Each row of a before or after table is a point. One or more steps were done to the points. Then noise was added and the rows were shuffled. The steps act on columns, c1 being the first. Name the steps. A step turns or swaps two columns, mirrors them in a line or flattens them onto one, adds a multiple of one to another, or multiplies or shifts one. Angles are multiples of 10 degrees, from the lower column toward the higher: turns from -170 to 170, lines from 10 to 170 but not 90. Use the fewest steps. Two steps may share a column if one is a turn and the other turns, adds or multiplies; they go together, in the order done. Otherwise the lowest column goes first.
In the rows, zero is written as 128.

Before:
[[ 90 126]
 [137 127]
 [130  88]
 [ 99 118]
 [123 107]
 [158 127]
 [139 126]
 [121 116]
 [131 127]
 [131 117]
 [147 128]
 [102 117]
 [124 157]
 [116 122]]
After (14 x 2):
[[ 48  96]
 [156 126]
 [137 126]
 [ 92 109]
 [ 42  99]
 [136  94]
 [ 13 122]
 [160 121]
 [114 213]
 [183 128]
 [134   8]
 [113  65]
 [106  89]
 [217 125]]
Steps: multiply c1 by 3; multiply c2 by 3

Before:
[[175 106 104]
 [147 131  93]
 [144 161 127]
 [ 64 134 168]
 [150  45 133]
 [194  85 162]
 [ 98  95  76]
 [104 133 124]]
After, 8 rows:
[[122  44  46]
 [151 164 153]
 [156 104  69]
 [ 83 133 196]
 [136 130  91]
 [ 72  96  61]
 [189  86  94]
 [107 131 133]]
Steps: add 1 times c2 to c3; turn c1 and c3 by -20 degrees

Before:
[[137 133 188  88 181  46]
 [163  63 197  65  67  93]
 [111  80 105 178  85  84]
 [138 162 132 135 113  94]
 [198  57 118 148  84 135]
 [ 76 113  91 112 164  80]
 [115  71 115 189  90 154]
 [165 120  98 182 134 149]]
After:
[[163 101 142 103 219  44]
 [115 105  94 162 148 191]
 [165 124 110 177 105 150]
 [136 141 122 154 143  96]
 [111 108  83 187 148 124]
 [ 76 122 123 118  76 110]
 [137 129 208 138 126  31]
 [197  99  92 167 155 101]]
Steps: add -0.7 times c1 to c6; turn c4 and c6 by 30 degrees; multiply c2 by 0.4; mirror c3 and c5 in the line at 20 degrees

Before:
[[115 100 114  77 160  91 116 167]
 [156  89 154 106 161  58 120 134]
 [103 202 179 119 152 124 196 125]
 [ 95 176 140 146 150  90 147  87]
 [ 70 160 195 160 110 140 164 110]
 [172  69  93 143 130  96 147 133]
 [131 124 102 179  60  92  89 134]
 [ 85 176 180 135 195 147 149 101]
 [111 140 150 212 119  86 172 150]
 [102  71  89 145  96  65 129 131]
 [141 105 106 132 184  80 111 152]]
After, 11 rows:
[[ 91  79  54 143 139  92  90 188]
 [124 117 164 109  81  79 110 225]
 [105 107 148 169 195 141 164  94]
 [101 165 147  84  97  92 116 222]
 [106 139 212 177 140 147 150  72]
 [155  53 131 172 151  85 175 211]
 [103  92  80  81 112  65 128 225]
 [113 129 154 179 127  91 148 145]
 [148 135 168  83 134  62 122 237]
 [192  91 113  77  98  97 147 181]
 [171 160 174 196 158 125 196 130]]
Steps: add 1 times c7 to c1; turn c2 and c4 by 70 degrees; mirror c3 and c5 in the line at 30 degrees; add -1.5 times c6 to c8
